Rows are points. The window is the flat piece filled in between its corners: a triangle in 3 columns, a solid with four corners in 4, and so on. A path goes straight from each point to the next, and from the last back to the first. After which points does the path pass through the window?

Window, 4 rows:
[46 -8 -29 25]
[-24 31 24 -7]
[-29 7 40 -29]
[38 15 14 -4]
Path:
(1): [12 5 26 10]
(2): [-26 7 42 28]
(3): [-14 37 11 -23]
(4): [-23 7 10 -55]
(5): [-18 8 60 6]
(6): [26 10 8 21]
(7): [30 20 -9 -5]
(8): [23 32 -30 -6]
(9): [28 13 13 19]
(10): [-8 -4 45 18]
(11): [-6 11 11 -34]
(12): [-3 30 29 -33]
(13): [-22 18 56 21]
(14): [-24 1 48 -13]
(15): [-17 22 10 -49]
(16): [2 5 -19 -40]
Through the window after points: 2, 4, 10, 14, 16

Window:
[10 25 5 -14 -6 5]
[41 7 12 17 3 -10]
[35 12 7 -1 35 -6]
[-24 -12 -10 13 13 14]
[-19 -60 -32 -6 6 20]
[-35 -41 3 -11 6 5]
Path:
(1): [23 2 10 9 14 27]
(2): [12 -30 1 0 8 30]
(3): [-3 -29 -22 3 4 -6]
(4): [11 8 -14 -1 8 -5]
(5): [15 4 6 1 8 22]
(6): [17 -28 26 19 15 29]
(7): [-1 -27 -30 -3 18 -30]
(8): [-22 -16 -14 -9 5 -1]
(9): [-15 -20 6 -16 10 28]
(10): [21 3 14 -4 10 20]
(11): [13 -1 -19 5 7 -28]
(12): [17 17 -9 -4 12 -21]
Through the window after points: 2, 10

Window:
[18 2 2 -48 -5 41 29 17]
[-12 -36 36 -15 11 1 6 13]
[12 6 -35 16 5 34 -17 15]
[25 31 15 -14 -8 -34 -4 10]
[-26 -8 -14 -10 -41 -39 -35 -7]
[4 -9 -40 -8 12 9 7 30]
[3 -23 25 10 -34 16 20 10]
[-21 44 -20 6 34 -33 -6 14]
Path:
(1): [0 -10 13 -1 -21 13 7 24]
(2): [6 -20 9 5 -20 10 21 0]
(3): [11 -24 4 -7 9 1 22 -26]
(4): [-12 -12 21 -22 -2 11 -5 36]
(5): [-3 1 10 -18 -7 21 -2 36]
(6): [11 -3 -21 -22 7 -2 19 -25]
(7): [11 3 -15 5 5 -11 12 -12]
(8): [-12 0 8 -5 -16 -9 -27 47]
(9): [-21 -6 1 -10 -8 6 -7 60]
(10): [7 -19 -17 8 -6 16 18 -24]
(11): [-7 12 -16 2 17 -14 5 -19]
(12): [-8 20 -11 1 -1 -4 -13 38]
(13): [-14 4 -17 -10 -2 9 -4 33]
(14): [-1 6 -17 -10 18 3 12 -5]
(15): [3 -7 -8 3 -10 -11 10 -11]
(16): [-12 3 12 1 -17 -2 -2 23]
Through the window after points: 1, 3, 5, 11, 15

Window, 9 rows:
[-28 -13 -12 37 26 -3 45 12 -10]
[-27 -8 -2 31 -51 -13 -60 19 24]
[-7 15 -18 -26 5 26 -22 -45 -8]
[40 39 -18 22 12 19 5 11 -15]
[-6 35 30 24 9 -9 -16 -27 11]
[7 12 6 9 -8 9 45 15 -3]
[10 13 2 -15 30 32 -28 37 -13]
[-17 -6 -6 17 8 -40 -22 -13 28]
[27 -18 -11 16 30 21 -5 -7 -7]
Path:
(1): [3 16 4 6 16 -3 1 -9 -20]
(2): [-4 7 -2 11 21 26 12 -17 33]
(3): [-9 11 -11 28 8 8 4 -7 31]
(4): [-1 9 5 24 -1 -15 8 -7 -10]
(5): [7 14 0 14 -21 -6 -29 2 -30]
(6): [-4 17 4 8 0 15 -16 -3 46]
(7): [9 23 -14 17 13 40 10 11 19]
(8): [14 13 -3 20 -3 5 -2 8 -31]
Through the window after points: none

Window:
[39 -19 4 25 29 26 -2 -20 16 1 -6]
[-45 -6 -2 4 43 -47 -33 16 -4 42 12]
[12 10 -35 14 7 -3 -35 -33 -13 1 -15]
[11 -14 -28 3 31 -33 -7 -31 -12 -44 6]
[-5 -1 42 -12 36 -21 -18 -5 -5 13 5]
[14 12 59 -4 -24 -38 17 -35 24 12 -12]
[-7 18 -26 -16 7 0 8 14 22 -12 -23]
[-7 -11 17 -20 15 20 28 -14 9 31 -1]
[-50 10 29 19 38 -1 16 21 4 0 -3]
[-16 -14 34 2 -16 -6 -7 17 12 1 -26]
[30 -7 -23 -28 4 12 23 28 -24 43 11]
Path:
(1): [5 3 -11 -5 2 17 -16 -20 10 -10 22]
(2): [0 7 -21 11 27 -35 0 6 -6 9 -60]
(3): [1 -6 33 -1 36 -24 -6 -5 -5 18 -20]
(4): [-18 8 19 -15 10 -1 -19 -2 4 -4 34]
(5): [12 9 4 -8 -2 23 3 -2 16 -11 35]
(6): [19 -6 5 -2 13 -7 10 -13 -7 5 -23]
(7): [15 -4 0 0 15 -27 -6 -4 -7 31 -55]
(8): [7 -8 -4 -8 -3 8 -24 -22 5 -5 30]
(9): [-22 16 8 4 -2 17 2 -3 5 8 45]
(10): [7 -20 3 -15 33 -10 15 1 -4 27 -34]
(11): [-1 -9 -4 3 31 -13 -2 -5 1 10 -18]
(12): [1 0 2 11 13 2 -20 -1 15 3 28]
(13): [-26 5 26 -1 21 -10 -7 6 17 3 20]
(14): [-17 -1 22 6 39 -13 3 4 -16 13 -22]
(15): [-10 -10 7 -1 34 -29 14 12 -13 30 -37]
(16): [1 10 -8 -20 2 13 -17 1 14 4 40]
Through the window after points: 1, 3, 9, 11, 13, 15

Window, 12 rows:
[-13 10 -4 13 24 15 13 4 6 -8 -12 -16]
[-1 -6 25 4 1 7 6 -29 -9 33 19 6]
[-6 -17 1 7 -15 -5 11 -43 -7 -6 37 6]
[-20 40 -19 -2 -28 18 10 1 -3 -5 -27 9]
[-6 9 33 -13 9 -17 -17 9 21 -23 -1 -22]
[16 -7 14 31 0 -22 -4 -32 5 7 0 -10]
[4 29 11 6 -2 13 29 24 -21 -24 -29 1]
[27 -30 2 0 -7 16 -11 -22 1 9 15 0]
[8 -30 -7 -11 6 -20 11 -31 -13 24 9 10]
[-6 29 1 5 -11 -2 16 38 3 -5 -4 -31]
[-20 -36 8 22 -4 -12 -14 -14 -28 18 15 13]
[-8 60 -8 6 9 -6 -11 20 -16 -21 4 -9]
Path:
(1): [0 2 4 -7 -10 5 -13 -18 -23 -6 -5 -35]
(2): [-3 3 3 17 1 -8 8 14 11 -5 4 10]
(3): [-4 24 -2 4 4 7 11 13 10 -2 16 19]
(4): [-11 11 0 -5 -13 0 1 -3 -38 -15 -15 -34]
(5): [-3 -11 -2 -3 -8 0 1 -34 -27 -1 15 -25]
(6): [-5 -8 6 15 -11 -9 17 -22 16 -4 31 31]
(7): [1 3 5 10 1 -8 8 8 12 9 8 25]
(8): [-4 0 3 -2 -4 3 2 -22 -17 9 2 -12]
(9): [-2 1 11 11 -2 11 -6 -18 -24 -7 -5 -38]
(10): [-2 0 -5 -1 -3 -14 1 -6 12 10 12 16]
(11): [2 7 7 3 4 -17 -2 16 21 -6 2 10]
(12): [-13 12 12 2 -3 2 -5 -6 -21 -5 2 -26]
(13): [-2 4 12 3 5 0 7 -10 -37 -9 -9 -29]
(14): [-1 15 -2 8 -6 0 14 15 7 -3 -3 29]
(15): [-8 -9 6 18 12 -4 -15 -1 -3 11 9 34]
(16): [-12 -16 6 10 -12 -7 -1 -14 -22 5 5 -13]
Through the window after points: 5, 7, 11, 13, 15

Window, 14 rows:
[21 32 2 4 -14 19 17 20 -2 28 10 -13 -25 26]
[6 27 -19 27 -19 -5 -27 -3 7 24 -1 -32 -16 10]
[11 -3 -14 34 -3 14 11 22 1 12 30 -34 12 19]
[11 1 -3 -10 -3 -16 14 7 -22 -26 -44 -10 -8 -29]
[-3 -32 -7 4 23 -6 0 -20 -21 -32 -50 43 -20 -20]
[3 17 -3 -8 38 -22 -12 -21 -27 -48 -29 18 3 -5]
[24 -12 10 1 -24 -29 -20 6 41 -12 15 -5 -9 22]
[1 11 17 17 -8 25 -20 -6 -15 -29 -4 -30 -18 15]
[-22 2 13 8 -27 -55 9 16 11 0 23 -2 -34 3]
[0 -10 58 9 9 -60 0 -20 30 -3 -10 -1 -17 -11]
[-7 -26 9 -25 16 -53 11 -24 15 -12 -8 -13 -40 -2]
[28 4 -15 10 -25 23 -9 -15 -19 6 36 -8 2 -9]
[-9 8 -15 -8 -26 42 -23 15 3 29 27 -17 21 9]
[3 28 -18 20 -14 37 10 2 26 -7 23 -19 -4 -5]
Path:
(1): [-11 20 -3 2 -27 6 1 -24 4 -8 -19 -14 18 10]
(2): [3 10 -7 21 -28 -8 0 -18 -2 7 -8 -13 0 9]
(3): [16 12 -9 -3 11 1 -24 16 2 0 15 -23 -30 -11]
(4): [4 -2 -6 0 13 -3 -15 6 7 -2 5 -4 -12 -12]
(5): [11 10 7 1 -19 4 11 -26 -15 -12 -12 -19 5 20]
(6): [-7 21 17 -1 -41 -15 17 -24 10 -13 -7 -5 9 16]
(7): [15 -12 -13 16 37 -3 -26 18 1 5 6 -25 -43 -16]
(8): [29 4 -6 29 13 -19 -25 29 2 20 23 -23 -53 -3]
Through the window after points: 2, 6, 8

Window:
[12 -23 0 19 -22 18 -6 21 -23 41 -1 -1 -9 16]
[34 30 21 36 -10 -40 -18 -21 26 13 -50 0 -10 -2]
[2 -13 10 -7 -6 -12 -18 2 -33 8 31 -2 17 -17]
[15 11 -6 -16 -4 10 -2 8 -27 -8 12 -4 16 11]
[11 -16 2 0 -21 -9 2 3 -21 11 20 -39 23 -2]
[25 -21 -44 46 19 53 26 -17 36 12 35 40 15 -1]
[15 -25 -39 -9 -13 -19 -6 3 -2 -5 8 21 28 -2]
[4 -2 -4 0 0 0 -22 -26 -10 -46 -2 -11 -36 25]
[41 -12 -19 17 2 -13 -10 19 -17 10 11 -10 -16 -10]
[5 -10 -1 -23 25 -39 -15 -12 -14 7 17 -18 19 22]
[-36 8 -3 9 -18 4 -27 51 12 -28 -18 -2 -12 29]
[11 -33 8 0 -7 12 -4 37 -3 -4 -23 1 22 -10]
[23 -15 -1 -16 -17 0 -27 20 11 26 25 -9 -6 13]
[9 8 -11 12 0 -20 60 -12 30 -14 21 48 0 -6]
Path:
(1): [-9 4 -24 -3 -13 13 0 6 1 4 -3 -8 -12 -6]
(2): [-2 9 -22 -9 2 0 -10 5 -8 7 3 -7 -3 -8]
(3): [22 -28 21 14 -15 -5 -13 6 -9 -15 17 6 9 17]
(4): [27 -7 6 14 -20 -1 -15 5 -4 -30 33 7 15 47]
(5): [-15 1 -17 -6 13 -7 5 -19 2 -13 -24 -2 -41 -19]
(6): [-7 -4 -33 -9 -1 14 4 3 3 3 -3 -6 -3 -17]
(7): [24 -21 18 13 -8 -22 -21 24 -22 -12 37 5 8 37]
(8): [30 -2 19 30 -27 -2 -15 10 -18 7 5 1 28 20]
(9): [4 -19 -12 1 -9 11 -1 14 -13 24 3 -3 -14 7]
(10): [2 -8 -28 -5 0 4 -3 6 4 6 11 6 5 -5]
(11): [28 -26 -5 20 -24 -18 -11 11 3 -15 3 20 25 25]
(12): [33 -17 21 25 -6 -21 -12 12 2 -6 34 0 11 29]
(13): [10 -4 -35 -15 9 -7 -6 2 -23 16 -9 -16 -9 -20]
(14): [-18 -3 -10 -10 -9 -4 1 -8 0 12 -8 -10 -1 -20]
(15): [24 -10 5 11 -6 3 -20 19 -8 -33 8 9 6 42]
(16): [17 -19 17 27 1 -23 -13 17 -11 -23 7 6 21 30]
Through the window after points: 2, 4, 8, 10, 12

Window:
[4 11 4 -34 23 23 -9 -11 -3 -18 13 5 -14 -20]
[28 -18 -6 -5 26 -6 -1 -14 24 -34 -1 12 9 -7]
[-29 36 -23 42 -30 -23 15 9 -59 -4 -16 -38 29 15]
[38 2 -14 -11 -31 3 -3 -4 3 -5 5 -11 -13 -12]
[11 -6 8 11 2 32 28 -30 13 -15 8 -9 -14 -5]
[-6 -35 2 -7 1 7 8 5 15 2 20 15 -7 -28]
[-5 55 1 41 -20 1 21 39 -26 14 -8 -2 28 31]
[12 -9 -7 -28 0 2 25 -33 -3 3 -14 33 -2 -8]
[21 -3 -45 3 4 34 9 -9 -10 1 6 -1 21 -24]
[-18 26 -5 6 -39 7 9 6 -20 2 -1 -29 60 30]
[-17 41 -4 18 -42 5 38 34 -29 -26 -31 -18 41 -5]
[-1 15 -14 2 -7 7 -7 -33 32 -11 11 22 -1 -32]
[24 -16 23 3 -5 20 -11 -28 -15 -19 5 32 9 -28]
[18 -15 8 -10 15 17 -12 -24 19 14 -28 -4 0 -37]
Path:
(1): [-5 7 0 9 -18 26 3 -3 -7 -14 -12 0 0 4]
(2): [5 20 -9 6 -14 2 18 2 -10 0 3 -1 22 -19]
(3): [24 10 16 10 -8 -15 12 2 5 -17 15 -24 40 -43]
(4): [-11 3 -15 -3 -11 26 3 -10 -4 1 -22 13 0 6]
(5): [-5 -4 -12 2 0 23 -5 -3 -17 -17 -6 15 -5 5]
(6): [23 5 0 8 -1 -38 21 -26 13 10 13 -28 29 -25]
(7): [14 0 13 -7 11 -7 27 -10 8 -4 22 6 13 -21]
(8): [3 -18 -14 3 -3 14 -9 -4 7 -16 -11 5 2 -5]
(9): [-8 2 -5 6 -13 15 1 6 -19 -18 -17 9 -5 14]
(10): [4 30 1 6 -23 -13 27 -11 10 4 10 -17 39 -29]
(11): [32 10 10 -19 -12 -9 19 -20 8 8 30 2 21 -31]
(12): [15 -6 -12 0 -12 14 -3 -5 0 -11 -11 -1 -10 -7]
(13): [-17 0 -15 -3 -6 52 -1 -8 28 -18 -6 9 -15 0]
(14): [50 -1 3 -6 2 -20 18 -17 -10 4 16 9 28 -35]
(15): [8 17 -2 -5 -7 -2 11 0 -14 -5 6 1 30 -17]
(16): [-11 -1 -20 18 -18 20 -8 5 11 -1 -25 14 -14 9]
Through the window after points: 3, 7, 11

Window, 14 rows:
[35 -38 3 17 -33 -14 -7 -25 10 -28 -39 3 4 34]
[52 -37 -21 -6 -2 11 -6 15 31 -43 -38 15 20 23]
[-17 -15 3 12 32 -42 -35 -12 25 -34 24 28 25 -18]
[-20 45 -12 4 13 -12 5 -12 17 42 27 31 7 8]
[-11 38 -43 24 -7 -19 -13 -8 7 16 14 -13 -25 -15]
[45 -54 1 -8 -32 -25 -6 12 25 -20 -36 20 21 -20]
[-23 -60 -17 20 15 -16 7 -2 25 -19 5 17 33 -7]
[1 32 -7 9 10 -1 -6 6 -37 25 -7 -8 5 7]
[3 3 13 6 10 5 -10 -7 32 7 36 -17 37 -4]
[-6 34 -37 -24 -6 4 -11 -36 -22 24 25 -2 7 1]
[-22 12 6 20 -9 24 -19 0 8 -10 44 32 25 -13]
[7 -8 -2 -15 -3 3 -15 7 -1 15 21 3 -26 18]
[21 27 -15 5 -2 -14 27 -12 -18 -3 31 2 -11 0]
[5 -27 7 -23 -21 -12 11 6 31 -47 -44 0 4 1]
Path:
(1): [-10 -9 -27 12 -19 -19 -8 19 18 -13 26 11 23 6]
(2): [-6 -7 -20 -12 -26 -24 -4 19 26 -29 25 -11 30 43]
(3): [4 -20 -2 14 11 -3 -17 -12 13 -1 -10 20 12 -20]
(4): [2 3 18 5 29 22 -11 -16 10 6 -6 22 -7 -13]
(5): [-1 19 -41 -2 -30 -31 1 2 -4 10 26 -5 29 15]
(6): [-6 1 -5 5 -23 -20 -2 -1 10 -6 19 4 34 -1]
(7): [16 3 -15 -4 37 27 -15 -24 11 15 8 7 -17 -4]
(8): [13 -8 -9 7 7 -4 0 -21 10 -9 -2 10 2 -1]
(9): [3 12 -18 9 -33 -28 -9 16 3 -9 -1 1 29 5]
(10): [6 2 -11 -21 -19 -45 -8 11 7 -34 21 26 41 18]
(11): [-2 -6 -3 9 13 -2 -6 -17 14 -7 -2 1 -5 -14]
(12): [-10 -7 21 7 39 0 -12 -37 12 -5 4 30 12 -20]
Through the window after points: 4, 6, 10, 12

Window, 14 rows:
[10 0 27 5 -60 -5 -7 -4 -17 -15 6 14 18 -5]
[-25 4 31 13 -21 -33 -28 -1 -7 -3 20 23 -12 -14]
[2 -25 17 44 10 -6 -10 45 -13 -3 0 -20 -24 0]
[5 3 -7 -14 13 35 7 -22 10 57 -15 12 -8 -4]
[-17 -5 -23 -6 -20 -10 -6 15 8 -2 -12 33 2 -5]
[5 -2 -7 -27 5 12 2 -39 -10 -13 0 26 -1 -24]
[-26 -3 6 24 31 -6 18 32 -3 18 3 -40 17 5]
[-19 3 -6 -17 5 52 5 -26 4 9 8 24 -6 24]
[-6 -35 -8 -33 1 22 -6 -11 17 23 22 15 8 -6]
[10 -5 32 -1 -21 -47 -1 4 20 -25 3 19 -5 17]
[-7 -2 11 46 -2 -10 36 47 0 9 32 -15 -19 -17]
[-43 -30 16 31 -4 -8 33 39 3 13 -10 -42 -35 -15]
[-4 -11 5 -14 -5 35 -10 -44 46 -5 -13 55 36 -14]
[2 7 -5 26 -46 -26 -23 -10 7 -18 21 -17 -22 -8]
Path:
(1): [-3 -5 5 -12 -17 9 -3 10 14 -6 2 7 -5 -8]
(2): [-18 13 10 -8 -8 1 -16 28 3 1 9 -16 -22 -15]
(3): [11 -29 5 43 -17 -7 17 -14 0 5 4 12 7 5]
(4): [-22 -40 -18 34 -35 -38 25 -17 7 8 -1 3 2 4]
(5): [4 24 26 -25 9 25 -30 17 7 2 14 8 -15 -12]
(6): [-12 -1 7 -8 -5 11 1 3 3 -4 3 9 -7 -18]
(7): [-4 -9 -3 5 -3 -12 1 -14 -5 3 5 15 3 -4]
(8): [-18 -27 13 24 22 -20 11 -42 -15 4 -8 37 11 -5]
(9): [-2 8 2 -28 -35 24 -25 21 32 -3 9 -5 -7 -4]
(10): [2 1 6 5 -12 10 -8 12 7 -1 0 -2 -5 -6]
(11): [-21 -27 20 21 -10 -7 16 0 -20 9 12 9 -2 7]
(12): [-15 -19 -3 47 10 1 26 -31 -5 24 -5 16 19 12]
Through the window after points: 2, 4, 6, 10

Window, 14 rows:
[-40 9 -45 -13 -23 32 -21 26 -7 43 -1 42 19 25]
[33 22 4 -21 11 -12 24 26 18 15 -8 -13 9 -6]
[33 -19 33 5 -31 42 -10 55 0 8 -28 17 -10 5]
[52 -5 9 -9 -38 26 -2 24 -37 7 -12 8 0 -25]
[37 18 -1 8 -60 29 -10 40 16 -5 -20 -13 7 -15]
[-30 -8 16 9 10 -25 7 -5 -3 10 14 -15 -2 -17]
[6 -31 6 -10 8 50 -7 19 -7 -6 29 -23 -11 -12]
[25 20 0 -1 -18 -3 -6 30 -21 6 -16 -27 -5 30]
[-36 -15 -28 -8 38 -20 12 -2 -3 -24 5 0 -38 -16]
[4 -2 7 -24 7 -34 11 -9 6 -38 -7 -8 25 11]
[-29 -4 -5 -39 13 -7 -40 -1 6 12 8 -1 -24 -10]
[-24 28 -2 3 45 -6 -12 -27 4 -12 13 11 -11 0]
[-18 -22 -20 6 57 -23 -32 1 -1 -8 7 -10 4 -22]
[44 -7 13 -4 -33 48 4 11 0 21 -57 -31 3 -8]
Path:
(1): [21 -16 -7 -11 -9 3 -11 8 0 4 0 -10 3 9]
(2): [-10 54 15 0 10 29 -5 44 -14 -12 -45 -14 -18 -19]
(3): [8 6 0 -28 -15 28 3 24 -2 -3 -52 -16 17 -13]
(4): [57 -14 18 31 -19 22 -3 3 5 35 14 -17 -27 3]
(5): [24 -28 6 -3 -34 21 -4 1 14 19 -26 7 7 9]
(6): [4 46 -6 -19 14 25 -13 39 -33 -3 -12 -38 -14 -33]
(7): [1 19 1 -12 1 33 -2 25 -11 7 -11 -5 10 -25]
(8): [17 -27 1 11 -20 -6 -17 13 17 7 -3 -5 -30 19]
(9): [22 -6 -9 -1 17 0 -13 1 30 22 5 -2 -22 -4]
(10): [-8 1 0 -19 5 -2 -10 15 -12 -3 -3 -7 4 -12]
(11): [-6 14 15 -31 20 48 13 30 -31 1 6 -21 14 -28]
(12): [20 -15 -10 7 -26 -5 -19 10 24 1 -7 -3 -17 4]
Through the window after points: 3, 5, 9, 11
